Rows are points. To make a cloud, some directions were put in groups of two or more. Within a group, all points are equally far from the middle, so they leave a hole (a ring in 2 directions, a hollow ball in 3). The other directions are filled evenly. Then the cloud was stretched, turned, moved and blurred a little. Count the holes, and give their numbers of directions, smallest first.

Cloud, 13 rows:
[[-57   0]
 [-20  47]
 [-58 -13]
 [ 14 -60]
 [-22 -60]
 [ 43 -34]
 [ 34 -47]
 [-58   0]
 [-37 -52]
 [ 47   6]
 [ 43  17]
 [-57   5]
 [-13  48]]
Holes: 1 (2)

Cloud (21 x 3):
[[-55  19  47]
 [-36 -20  39]
 [ 35 -30  12]
 [ 29 -52  18]
 [ 39 -49  -2]
 [ 21 -28  59]
 [-29 -38  15]
 [ 10 -19 -87]
 [ 66  14 -16]
 [ 17 -41 -13]
 [ 72  -7 -55]
 [-77 -39   1]
 [-37   4 -69]
 [ 43 -71  42]
 [-17  14 -27]
 [ 33 -19  66]
 [ 25  45  17]
 [ 39   2 -44]
 [-53  24  -3]
 [-15  34  13]
 [ 17  94 -27]]
Holes: 0

Cloud, 22 rows:
[[ 63 -15 -45]
 [ 49  -8 -58]
 [ -9  65 -39]
 [ 43  40 -24]
 [ 32  -8 -65]
 [ 22  35 -49]
 [ -9  22 -49]
 [-24 -56  34]
 [-27 -28  49]
 [-21  69 -35]
 [ 18  84 -23]
 [ 13  63 -38]
 [ 45  28 -33]
 [ 37  25 -46]
 [ 26  13  44]
 [-22  17 -42]
 [ 12  18  56]
 [ 68 -28 -14]
 [  8  91 -27]
 [-43 -33   2]
 [ 25  54  41]
 [ 39   1  30]]
Holes: 1 (2)

Cloud (28 x 4):
[[-37 -39 -41 -28]
 [-40 -67  13  28]
 [ 37 -56 -51  -9]
 [ 10 -14  40 -79]
 [ 32 -27  51  10]
 [ -2   1 -54 -45]
 [-11 -66  31  21]
 [  6 -59  44   9]
 [-39  22  -5  47]
 [ 49  48  30 -10]
 [-19 -76 -27 -12]
 [-31  15  36 -25]
 [ 66 -50   4 -74]
 [-40 -19 -16 -49]
 [ 66 -19   3 -94]
 [-16  -7   5 -75]
 [-61 -55  -9   3]
 [-21 -50 -51 -16]
 [  2 -84  -6 -20]
 [-26 -81   4   2]
 [-40  22  -3  46]
 [ 43  31 -40 -64]
 [-20 -11 -11  74]
 [ 13 -13  57 -59]
 [ 21 -43  53   4]
 [-57  -8  14 -21]
 [  0 -62  40  14]
 [-43   1  -7  60]]
Holes: 2 (2, 2)

Cloud (50 x 6):
[[ -2 -40 -60 -11  44 -23]
 [-46 -15 -22  62 -48  46]
 [-49  45   7 -20  46 -21]
 [ 35  78   1   3 -29  58]
 [  3   7  85  26 -18  39]
 [ 35 -65  -1   8  -3  14]
 [-59 -60   7  46 -33   9]
 [-26 -21  43 -20  51  50]
 [-65  39   5   6  71 -23]
 [-45  47  64  28  62  24]
 [-58  -7  63 -20 -11  28]
 [ 24 -52  37 -38 -22 -18]
 [-27  41 -20 -13  43  63]
 [ 18  10   2 -26  65 -26]
 [-10   2 -33 -43  30 -35]
 [ 33 -50 -33 -29  12 -16]
 [-29  50  55 -13  12  -6]
 [-17 -29  54  -3  13  54]
 [ 11 -10  61 -66  31   0]
 [-18 -15 -21  44  66 -37]
 [-21 -44 -70 -46  -5 -33]
 [-90  39   7  33  -2   5]
 [ 15 -27  -4  14 -30  62]
 [-43  81   5  -4  33  15]
 [  3  38  -5 -54 -10  31]
 [-60 -71  34  58  31 -10]
 [-61  49  63  58  35 -52]
 [-82  34  -3  82  11  -9]
 [-71 -19 -61  19  10 -36]
 [ 23 -63 -11  19 -37  -8]
 [ -4  59  41  48  62  37]
 [ -7 -33  -8  28 -77  27]
 [  4  20  36 -11  40  52]
 [  3  34  77  50 -50  11]
 [-81 -40  23  24 -15  31]
 [-89 -62 -10  37  16  -9]
 [-10  66  41  21   7 -36]
 [-72  25 -41  54  30  36]
 [ 10  -1   4 -70  56   6]
 [-22  10  37  62   0  53]
 [-96  -6  34  42  53 -22]
 [ 30  -6 -23 -21 -43  -3]
 [ 58  18 -18 -17 -11  21]
 [-67 -29  32  47  74  -7]
 [-43 -40  30  82  16 -58]
 [ 30  54 -31 -14  43  32]
 [ -6 -23  10  80  52 -11]
 [ 15 -61  44  48 -39 -17]
 [-57  24  -5  67  -9 -45]
 [-19 -46   0  62 -52   4]]
Holes: 1 (4)

Cloud (48 x 6):
[[  23  -29   22   57    3   47]
 [ -55  -23   31 -105   22  -26]
 [  26   -7  -30    6   74  -20]
 [  17   69  -35  -32   13   -4]
 [  21  -14   16   -8  -52  -66]
 [  83  -32   34   -8    8  -24]
 [  68   -3    3   15   26  -46]
 [ -22   24   21  -85  -16   33]
 [  36   16    3  -96   15    8]
 [  -9   68   10   -2  -32   16]
 [  25    0   -7   59  -12   32]
 [ -42  -60   38  -76   75   13]
 [  24   13    9  -22  -52   52]
 [  33  -11   53   21   37   71]
 [ -51  -41   47  -15   -7  -75]
 [  63   -5   65  -52    3   31]
 [  48    9    4  -89   28   11]
 [ -11   40   16  -74  -12   40]
 [   3  -27  -37  -20  -21   57]
 [ -51  -42  -31  -10   25   47]
 [  41  -20   30    3  -65  -22]
 [  53   -8   52   44   35   -2]
 [ -14  -48   33  -17   83  -51]
 [  47   16    6   30    2   65]
 [  27    0   49  -99    6  -13]
 [   1    0  -47   31   28   33]
 [ -63  -47   25  -87   -6    4]
 [ -26   -1   34  -89  -27   22]
 [  42   41   37   17  -45   -4]
 [  43  -40   17  -35   42   69]
 [  38   37  -26  -37   43   46]
 [  -3   -6  102  -56    0  -26]
 [  38   11  -36  -14   -8  -63]
 [  -3  -38    8  -27  -60   39]
 [   4 -102   33   -4   -1  -13]
 [ -14  -12  -17   59   27   13]
 [  63  -55  -16  -48   15    1]
 [ -40  -84   50  -65   53   -8]
 [  50   17   58  -17  -49    8]
 [  13  -56  -42  -49  -10  -35]
 [  17  -16   23  -64  -56   21]
 [ -56    7    8   28  -23  -39]
 [ -62  -19  -45    1   27   -9]
 [ -66   16    0  -40  -23   33]
 [ -50  -46   51  -82   64   25]
 [  42  -40   -9  -27  -27   56]
 [  22   22  -57  -32    1   29]
 [ -40   31  -36    9  -23   -9]]
Holes: 2 (3, 3)

Cloud:
[[  52   -4   71   27   -9  -17    6   42]
 [  83   -2  -32   -9  -81   11  -36  -16]
 [  16  -35   12   24 -106  -14  -35  -43]
 [ -62   12  -22  -54  -29  -26  -23  -45]
 [  11  -23  -39   68  -33   55   36   50]
 [ -54  -29  -38   76   10   49   46   16]
 [  93   34  -34   40  -56   24    5  -22]
 [ -29   22   73  -38   43    0   17  -25]
 [  82   22   45  -75  -60  -52  -51  -32]
 [  18    6   27   49   65   78   11   36]
 [ -26   23   47   -6  -42   56   51   35]
 [  64  -14   32   61  -35   -1   13   41]
 [ -41   -4    3   55   13   86  -31   23]
 [  27    2   17  -68  -22   51  -69  -31]
 [ -36   22   -8   29  -93   34   -2   20]
 [  18    7   32  -72   52  -35  -21   21]
 [  11   65  -31   17  -56   25   -6  -36]
 [  37  -74  -33    1  -33   -1   20  -25]
 [ -38   73   -9  -17  -15   12    0    9]
 [  70   41   44    5  -21   75  -37  -19]
 [  13  -30   37   49   -8   78  -43   16]
 [  64   21   -4  -37   82   59   11   -9]
 [  87   39   39  -57  -53    7  -79  -32]
 [  80   21  -60    2   11  -24  -21  -63]
 [ -87  -23    9   35    9   45  -19   14]
 [ -68  -12   12   50   -8   63  -45   13]
 [  23   33   48  -46   38   74   35   33]
 [  36   39  -14  -21 -101  -10  -32  -13]
 [  16   41    7  -60  -41  -36   37   36]
 [   6   23   42   53  -41   46  -95   -5]
 [  25   73   26  -31   -3   49  -52  -37]
 [  11    2   70   23 -101   -5  -58    7]
 [   8   25  -33  -21    1  -20  -49   21]
 [ -47   -3    8  -56  -36  -39   65  -30]
 [  17   26   16  -52   35   83  -11  -15]
 [  55   37  -27    7  -15   21  -91  -24]
 [ -12   10  -22   92  -83    3  -47   -3]
 [  29   14   70   20  -27   11  -26   86]
 [ -17   41   14  -53    0  -72  -34  -25]
 [  21   -6   -1  -66  -62   43   -8  -22]
 [  65  -18   33   18  -59  -26   -8  -39]
 [  20   58   63   38   35    3   -7   -1]
 [  20   23   28  -42   70  -43   11  -20]
 [   0  -45  -45   71  -52  -16  -19  -21]
 [ -23   18  -47  -38   24   -1   49   21]
 [  48   29   25  -30   35  -30  -28  -70]
 [  14  -63    6  -16    6    6   66    2]
 [   9  -15   15  -21   32  -41  -47    6]
 [  15  -19  -72   -7   -9  -18  -18    0]
 [ -10   49   84   -6  -57   48  -56   10]
 [ -37  -35  -43  -36   -9    6   69  -46]
 [ -56  -25   69   -3  -43   53  -13   34]
 [  55   20  -49   64   35   57  -20   12]
 [ -12   80   -9  -14  -40  -20    1   10]
 [ -41   52   -4  -28   15   49  -12    9]
 [ -63  -45   -8   41  -57    1   27   39]
 [ -34  -38   45   -2  -28  -13   47   55]
 [  64   -7   50    1    8  -20  -52  -34]
 [ -29   48   -1  -61  -16  -50  -23  -55]
 [  28   -6  -31   16  -80   37  -18   27]
 [   8  -33  -18   78  -35   24   35   58]
 [ -40   30  -14   61  -67    2  -30   43]
 [  10  -24   13  -88   -7   22   28   23]
 [  -3   16   18  -97  -35  -22   46   -1]
 [  48    0    8   -7   17   94  -35   13]
 [ -45   18   -6   45  -20   17   13  -62]
 [ -25   30   13  -27   23  -73    8  -14]
 [  35  -12   -1   32   25  -28  -46  -28]
 [  52   -8   37   -9    6  -37  -72  -26]
 [ -51   52   -9   28  -42   18  -28   33]
 [  47  -18  -52  -30   17  -18   67   19]
 [ -68  -61  -31   22  -58   13   23  -12]
 [  99    6   14  -10   37   46  -23   40]
 [ -45  -17  -35  -39   21  -20   -7    1]
 [   9  -24  -39  -10   56  -26    6   -2]
 [   1   85   41   29   -2  -14  -41   43]
 [ -41   14    5    8    2  -45   73  -10]
 [  13  -35   10   28   40   41  -22  -39]
 [  52   32  -37  -21   86    9   34   -4]
 [  26  -14  -37    8   25  -46   64  -26]
 [ -45  -44  -25  -43  -12  -15   71   -4]
 [  42   44   72   22   56   33   22   52]
 [  85   51  -46   24   26  -22   -6    7]
 [  35   27    9  -83   -7  -23   74  -14]
 [  44  -37   26  -42  -78  -14  -63  -51]]
Holes: 3 (2, 2, 4)

Cloud (83 x 8):
[[  95  -19   -6   41   -9   13   52   -8]
 [ -21    9  -20   34  -11   76   32   57]
 [  10   -7  -47  -68   17  -49    0   50]
 [  48   10   12  -21  -19   40  -50   21]
 [  -3   37  -28   96  -36   10   22   16]
 [ -37   49    5   -7  -78   -5   36   53]
 [  -6   11  -26   13  -78  -72   64   64]
 [   1   15  -81   36  -23  -63   17   46]
 [  76   13   51   22   37    7   35   26]
 [  45   21   64  -15   40   51   25   45]
 [ -53   -1   29  -56   28   30   26   37]
 [   1   12   13  -36    9   -4  -29   85]
 [  38   14  -15    6    2   -1  -63   -3]
 [  15  -45  -56   58   28  -12    4   30]
 [  43  -33   55  -23    3    3  -12   33]
 [ -17  -16   -8   10  -21  -13    1   95]
 [   1  -17   16   74  -19  -44    6    0]
 [ -30   -4  -13    2   44   44    0   14]
 [  23   20  -45  -14  -27  -21   32   86]
 [  24    4   30   -7   -3   92   11   32]
 [  34   39  -38  -91   47   34  -56   35]
 [  10   28    0  -15   63  -59   60   55]
 [   0   15   64  -69   26  -12   42   51]
 [  54   24    3   -3   50   43   -5   81]
 [  68    8   45   44    8   13   22   12]
 [ -40    2   -1   34  -62  -98   81   26]
 [  54  -19  -52   56   42    9  -13   24]
 [  43  -11   -6   -2   10   95   12   49]
 [ -12  -73   -3  -39    0  -19  -49  -19]
 [  45   -7   -4   91   11  -25   53   24]
 [  50   16   56   16   63  -21   -4   16]
 [ -61   13  -27  -53   15  -12  -77   28]
 [ -14  -31   51  -26  -30   15   11   16]
 [ -23   41   26  -79   -4   99  -53   34]
 [  14  -24   38   51  -36  -40   21   58]
 [ -34   45  -19  -89   23   58   10   -5]
 [   1  -12   21   55  -43  -63   -7   49]
 [  17   -6   13   -1  -22   17   34  -22]
 [  43   -9  -24  -62   50  -37  -23  -16]
 [  13  -15    8   29   21  -10  -45  -31]
 [ -74   13   14   28  -11  -38  -37   20]
 [  59    5   -2   64  -36   63   -6  -30]
 [ -52   28  -64   49  -87  -36   18   -9]
 [  25  -50    4  -57   59   19  -62   11]
 [ -24  -14   -8  -29   20   65   24   18]
 [  85   -4   16   -6   59   27   56   63]
 [  15   -5  -28  -35  -42  -58   20   41]
 [   1   24  -37  -16  -48   52   21   76]
 [  26   17  -13 -111   42   -2   -5   56]
 [ -18   -9  -14   54  -17   34   36  -17]
 [  58   45   24  -19   25  -18   45    5]
 [ -20   63  -52   35  -24  -28   52    9]
 [ -65   12  -21   -3 -104   41    0   35]
 [ -35   23    5  -99   19   39  -62   67]
 [ -59   -1  -51   33  -72 -114   32    6]
 [  61    9  -46  -31   42  -20   66   77]
 [  17   -4   55   20   39  -52   -6   28]
 [ -10  -58  -41    3  -38   25  -46   23]
 [  50  -49  -12   18   26  -13   -4   59]
 [ -51   42  -21  -27  -39  -36  -13  -20]
 [  26  -34  -96  -12   43  -13   40   29]
 [  61   -5   38   32    1   14  -10  -23]
 [  20   -2   30   -8   28  -22   70   68]
 [ -23   18   40   -3  -40   53    1   54]
 [ -42    0  -81   19  -26  -55    1   64]
 [ -41   44    5  -43  -30  -20   28  103]
 [  -6   28   61   -7   58    8   14   46]
 [ -12   -9  -10  -60   10   10   58   65]
 [  63  -17  -51   37   27  -56   38  -12]
 [ -69   17   43  -32    1  -31   28   -2]
 [  15   25  -41  -67   40  -41  -31   28]
 [ -76  -10   23  -40   37   24  -25   12]
 [ -66   56  -18    8  -34   16  -30   -9]
 [ -31  -50  -94  -19  -14  -40   26   11]
 [  11   30  -32 -112   49   16  -17   59]
 [   1   37  -26  -70  -11   45   45   51]
 [ -20   23  -71  -25  -37   55   66   31]
 [ -61   28   31   19  -64   10  -38  -11]
 [  49   21   -4  -43   -8   -9   25    8]
 [  58   -9  -40  -59   35   11   41   52]
 [  14    1   44  -35   85  -25   22   67]
 [  -5   12   18  -51  -22  -39   56   61]
 [  14  -23  -60    4  -17   61  -55   -1]]
Holes: 2 (2, 4)
